Every row gives one point. The ring and each string are closed loops that go straight from each point to the next, and from the last back to the first. Before rounding, they use only three directions, however many columns there are. Count how often each string passes through the ring. Passing back the other way cancels.

Ring:
[[ 28   8 -26 -70]
 [-20  39 -18 -45]
 [-54  51  -5  -7]
 [-47  42   6  22]
 [ -8  15  11  32]
 [ 15  -9  13  36]
 [ 13 -32  13  39]
 [  6 -37   9  31]
 [ 15 -31  -6 -10]
 [ 32 -14 -20 -51]]
String, 27 rows:
[[ -18    4    5   20]
 [  27   -7    3    8]
 [  -9    3    2   11]
 [ -40    2   18   57]
 [  11   -6   23   63]
 [  -6    9   19   53]
 [ -10   24   15   42]
 [   0   35    5   13]
 [  17   17   -6  -17]
 [ -30   20    0    6]
 [-107   59    4   23]
 [ -77   63  -10  -19]
 [  -8   51  -27  -74]
 [  48   21  -28  -81]
 [  20    8  -12  -33]
 [  33   10  -19  -52]
 [  -6   10   -7  -15]
 [ -36   25   -9  -18]
 [ -42   47  -19  -46]
 [ -28   57  -22  -58]
 [ -14   49  -16  -44]
 [ -33   52   -8  -18]
 [ -50   59    1    7]
 [   6   23   -2   -5]
 [  -8    9    1    5]
 [ -55   17   16   52]
 [ -34    7   22   65]]
Times through: 3

Ring:
[[ 26 -11 -40 -12  28  -5  34  25 -49]
 [ 30 -12 -60   5   9 -10  -7   5 -34]
 [ 37  -1 -57  21  20  22 -18 -20   6]
 [ 30  34 -48  11  22  41 -10 -32  37]
 [ 12  69 -42 -21   7  28   8 -20  31]
 [ 15  37 -30 -28  26  17  42  10 -10]]
String, 29 rows:
[[  8  67 -48 -28  -4  11   4 -13  17]
 [  0  88 -39 -43  -3  16  21 -10  23]
 [ 10  63 -26 -34  24  29  42  -1  13]
 [ 19  38 -25 -20  36  33  43   1   5]
 [ 20  33 -44 -12  16  17  12  -6   2]
 [ 13  54 -47 -20   3  14   5 -12  13]
 [  0  99 -53 -35 -19  15  -9 -28  43]
 [  6  90 -54 -25 -14  21 -14 -32  46]
 [ 16  56 -53 -12  -1  18 -10 -23  26]
 [ 26  27 -43  -1  23  28   7 -14  12]
 [ 38  16 -34  20  47  58   9 -28  35]
 [ 43   6 -40  31  46  58  -3 -33  35]
 [ 41   7 -57  33  24  40 -30 -38  32]
 [ 21  33 -64  -1  -6   4 -24 -20   8]
 [ 27  17 -54   2  12  12  -7 -12   0]
 [ 42 -21 -47  24  38  26   1  -9  -9]
 [ 49 -38 -58  38  33  18 -18 -12 -15]
 [ 45 -32 -68  36  18   8 -33 -16 -14]
 [ 48 -36 -51  35  41  25  -7 -10 -13]
 [ 38 -10 -48  18  33  24   1 -10  -5]
 [ 22  29 -60  -3  -1   6 -16 -15   4]
 [ 28  26 -67  13  -3  14 -37 -31  20]
 [ 43   7 -50  35  35  51 -21 -39  38]
 [ 24  46 -60   7   1  27 -29 -37  38]
 [ 19  58 -58  -2  -3  25 -24 -35  40]
 [ 17  75 -50  -5   4  42 -16 -43  60]
 [ 14  82 -40 -14  12  47   1 -37  59]
 [ 21  48 -30 -11  33  43  27 -15  27]
 [ 20  35 -45 -11  14  17   8  -9   5]]
Times through: 1

Ring:
[[ -1  25  10 -52 -39  41   0  34  52  10  35  24]
 [ -7   3  10 -34 -20  23 -21  29  49   9  11 -11]
 [-16 -25   4  -9   8   3 -41  20  31   3 -12 -43]
 [-32 -29 -16   3  39 -19 -46  16   2  -1 -13 -47]
 [-47  -6 -43  -3  61 -29 -29  16 -34  -3  15 -11]
 [-42  -6 -44  -6  55 -16 -17  12 -46 -12  27   9]
 [-19 -30 -21  -1  24  23  -7   3 -45 -31  27  21]
 [ -2 -41  -3  -4  -2  48  -1   0 -32 -38  25  25]
 [ 10 -13  13 -31 -38  67  10  14  10 -23  37  41]
 [  6  17  12 -51 -46  59  12  27  36  -4  45  44]]
String (26 x 12):
[[-34  -3 -28 -13  35  -8 -21  18 -16  -4  20  -1]
 [-14 -73   0  25  29  10 -45  -2 -19 -29 -23 -48]
 [-39 -44 -26  19  61 -30 -53   8 -23  -9 -19 -55]
 [-47 -35 -28  16  69 -49 -64  15  -6   5 -28 -74]
 [-15 -69   8  22  26  -1 -59   5  10 -15 -38 -74]
 [-12 -32   2  -5   7  15 -32  14  13  -9  -4 -27]
 [-23  22 -15 -38   3   8 -11  30  21  10  31  12]
 [-15  53   1 -65 -29  16  -7  47  71  32  36  16]
 [-20  78 -14 -79 -27  18  12  50  56  33  63  51]
 [ -7   0   3 -32 -17  32  -9  23  25  -3  24  12]
 [ 11 -35  26 -17 -34  55 -16  13  31 -17   5  -6]
 [ 17   6  29 -49 -62  69   5  27  57  -3  32  29]
 [  7 -37  20 -12 -24  48 -17  11  21 -19   5  -7]
 [ 11 -19  24 -27 -40  55 -10  18  38 -11  14   5]
 [  8  15  22 -51 -52  53  -1  32  61   6  30  21]
 [ -8  66   3 -78 -45  31   8  49  75  32  52  40]
 [-18  38  -8 -52 -14  14  -6  37  42  19  36  18]
 [-10 -28   3 -10   1  22 -24  14  11 -11   4 -15]
 [ -4 -62  15  11   5  21 -43   5  13 -19 -24 -50]
 [-17 -73   8  26  31  -8 -66   5  12 -12 -46 -86]
 [-50 -23 -33   9  69 -51 -60  19  -5  10 -20 -66]
 [-60  28 -54 -20  68 -51 -30  30 -17  19  23 -10]
 [-71   9 -67  -1  97 -69 -41  22 -45  11  12 -26]
 [-79  58 -83 -31  90 -69 -16  35 -44  24  50  20]
 [-45  15 -43 -20  48 -22 -17  23 -25   4  31   9]
 [-17 -25  -9  -7  15  15 -22  12  -7 -14  10  -8]]
Times through: 2
String:
[[-23 -15 -12 -11  20   2 -28  18   3  -3   7 -17]
 [-14 -72   3  24  27   7 -50   1  -7 -24 -29 -58]
 [-38 -46 -25  20  61 -28 -52   7 -25 -11 -19 -54]
 [-35 -61 -25  29  62 -20 -49   0 -41 -23 -19 -50]
 [-22 -56 -13  17  37   5 -35   0 -32 -27  -7 -28]
 [-14 -77  -6  28  32  18 -35  -8 -41 -40 -13 -31]
 [-19 -24 -16  -6  19  17 -14   9 -23 -20  19   7]
 [-26  11 -28 -28  17  15   2  19 -22  -9  45  37]
 [-21  12 -28 -30  10  28  14  15 -35 -18  57  58]
 [-17   4 -17 -28   3  28   3  17 -14 -13  42  37]
 [  4 -62  11   8  -5  48 -17  -2 -17 -38   2  -5]
 [ 11 -76  15  14 -11  63 -11 -10 -29 -51   4   4]
 [ 17 -98  19  26 -11  74 -11 -19 -45 -66   0   3]
 [  7 -88  13  24   1  53 -21 -13 -35 -53  -7 -13]
 [-18 -11 -15 -16  11  20  -9  14 -15 -15  27  16]
 [-33  15 -36 -26  28   4   0  19 -30  -7  46  36]
 [-61  56 -73 -38  63 -32   7  29 -53   8  70  57]
 [-44  30 -45 -30  41 -17  -7  26 -23   6  44  27]
 [-22 -43 -12   8  30   4 -33   6 -19 -19  -4 -26]
 [-24 -28 -14  -2  28   1 -30  12 -10 -11   3 -20]
 [-37  19 -30 -27  30 -14 -18  27   0  10  27   4]
 [-44   1 -29 -11  48 -38 -45  27  10  16  -2 -41]
 [-31   4 -19 -20  24 -11 -28  25  12   9  11 -16]
 [-36  -3 -17 -13  34 -28 -47  28  27  18  -8 -47]
 [-25 -50   1  14  34 -22 -67  15  27   3 -41 -86]
 [-41  32 -31 -34  31 -24 -24  35  17  22  24  -5]]
Times through: 0

Ring:
[[-14 -46  24 -32  -3   0  -2  17 -53 -30  -2   0  -4  29]
 [ -9 -37  24  -9 -15  -3  -1  -6 -47  -5   7  -3  -7  37]
 [-18  -2   6  19 -28  -5  -1 -26 -27  35  11   3  -9  33]
 [-31  32 -10  -3 -25  -5   5  -8   3  73  11   1  15  -2]
 [-36  39 -14 -35 -15  -3   9  17  14  79   7  -3  32 -26]
 [-54  46 -26 -61  -2   2   6  49  16  59  -7   8  37 -45]
 [-72  44 -42 -41   0   5  -6  53   0  20 -22  33  11 -31]
 [-72  27 -38 -26   0   6 -13  47 -19 -11 -27  41  -8 -11]
 [-45 -16  -7 -32   2   4 -10  38 -43 -36 -18  24 -11  12]]
String, 24 rows:
[[-29  -9   3 -19 -11  -1  -2  12 -30   7  -1   7   0  14]
 [  6 -52  42 -53  -4  -4  10  14 -42   1  12 -25  20  19]
 [  6 -44  36  -1 -22  -7   4 -24 -47  11  18 -16  -4  46]
 [-11 -10  11  47 -38  -8  -4 -50 -36  33  16   4 -23  55]
 [ -6  -6  16  17 -32  -8   4 -35 -23  52  20  -9   0  34]
 [-39  44 -27  75 -47  -7  -9 -57 -10  69  10  26 -28  40]
 [-40  32 -19  17 -27  -3  -3 -13  -7  53   4  16  -4  11]
 [-26  12   1 -36 -12  -3   7  15  -6  50   7  -6  24  -9]
 [-19  22   6 -60 -11  -5  18  22  13  84  15 -23  49 -31]
 [-33  52 -12 -61 -12  -4  19  28  33 111  13 -17  58 -50]
 [-56  53 -34 -15 -16   0   0  18  11  64  -4  19  15 -21]
 [-43  20 -15 -28  -9   0   0  24  -9  31  -5  12  12  -9]
 [-32  11   2 -92   7   1  14  59   3  43  -1 -13  50 -43]
 [-65  51 -34 -82   8   4   6  73  20  50 -15  13  43 -61]
 [-98  80 -72  -4  -9   7 -16  42  11  30 -30  58  -8 -30]
 [-72  44 -45   2 -13   4 -13  23  -9  17 -20  42 -13  -5]
 [-47   8 -12 -60   5   3   0  52 -15   6 -13  12  19 -21]
 [-81  26 -45 -30   5   9 -17  59 -23 -29 -35  50 -13 -13]
 [-84  23 -49   1  -1   9 -25  42 -36 -46 -38  63 -36   9]
 [-56  10 -24  -6  -8   4 -13  24 -31 -14 -18  34 -17  12]
 [-28 -14   8 -54   0   1   3  36 -26   4  -4  -1  17  -4]
 [-14 -48  28 -70   8   1   4  44 -46 -29  -4  -9  16   7]
 [  0 -87  46 -50   6   1  -2  27 -79 -73  -4  -8  -8  43]
 [-29 -24   4   8 -15   0 -10  -3 -50 -23  -5  18 -24  41]]
Times through: 5
String:
[[ -39    5   -4  -68    4    2    5   51  -11   18   -7    1   28  -24]
 [ -77   36  -42  -49    7    8   -9   65   -7   -1  -29   38    7  -31]
 [-111   62  -79    4   -1   12  -29   55  -15  -28  -47   80  -34  -13]
 [ -95   45  -64   18   -8    9  -27   33  -24  -27  -38   71  -39    6]
 [ -68   20  -36   -3   -7    5  -17   29  -28  -18  -25   45  -22    7]
 [ -46   11  -16  -16   -9    1   -6   21  -22    9  -10   20   -3    4]
 [ -31  -21    7  -55    4    2    0   42  -34  -16   -9    5   10    0]
 [ -24  -54   21  -60   11    4   -4   47  -59  -58  -13    5   -1   17]
 [ -23  -58   20  -30    3    3  -10   27  -70  -69  -13   13  -20   39]
 [ -37  -17   -4    5  -12    1  -12    5  -47  -25  -10   24  -25   35]
 [ -36   -4   -5   -7  -13    0   -6    9  -32    1   -6   17   -9   19]
 [  -7  -42   30  -52   -2   -2    6   22  -41   -7    5  -14   15   14]
 [  15  -73   52  -36   -8   -5    6   -1  -61  -21   14  -24    4   43]
 [   4  -51   35   19  -25   -6   -2  -34  -60   -9   14   -6  -21   63]
 [ -19  -12    5   53  -35   -6  -10  -46  -44   13    9   15  -34   60]
 [ -30    4   -4   13  -23   -3   -4  -13  -26   24    3   13  -11   26]
 [ -24   -3    6  -26  -12   -2    3   10  -20   27    4   -2   11    6]
 [  -8   -8   18  -19  -20   -6    9   -9  -18   48   17  -16   17   13]
 [ -23   32   -9   49  -43   -9    0  -51   -6   82   19    6   -8   31]
 [ -44   62  -34   72  -49   -7   -7  -56    5   93   13   25  -19   27]
 [ -51   56  -35   41  -35   -4   -7  -26    3   72    3   27  -11   12]
 [ -30    5    0  -41   -7   -1    5   24  -13   31    1   -1   20   -8]
 [ -24    6    6  -60   -5   -2   11   31   -4   47    6  -13   36  -21]
 [ -23   11    8  -78   -1   -2   16   40    6   61    8  -20   50  -35]
 [ -27   35    1 -109    4   -2   25   60   32   97   11  -30   79  -70]
 [ -56   69  -32  -79   -2    0   15   57   41  100   -1   -2   60  -71]
 [ -72   66  -49   -9  -15    2   -6   25   13   56  -13   33    7  -25]
 [ -78   69  -54  -14  -11    3   -7   33   14   50  -17   37    7  -30]
 [ -56   33  -28  -20  -10    2   -5   27   -6   28  -11   24    5  -12]
 [ -55   28  -25  -27   -7    2   -4   32   -8   24  -12   22    7  -13]]
Times through: 5
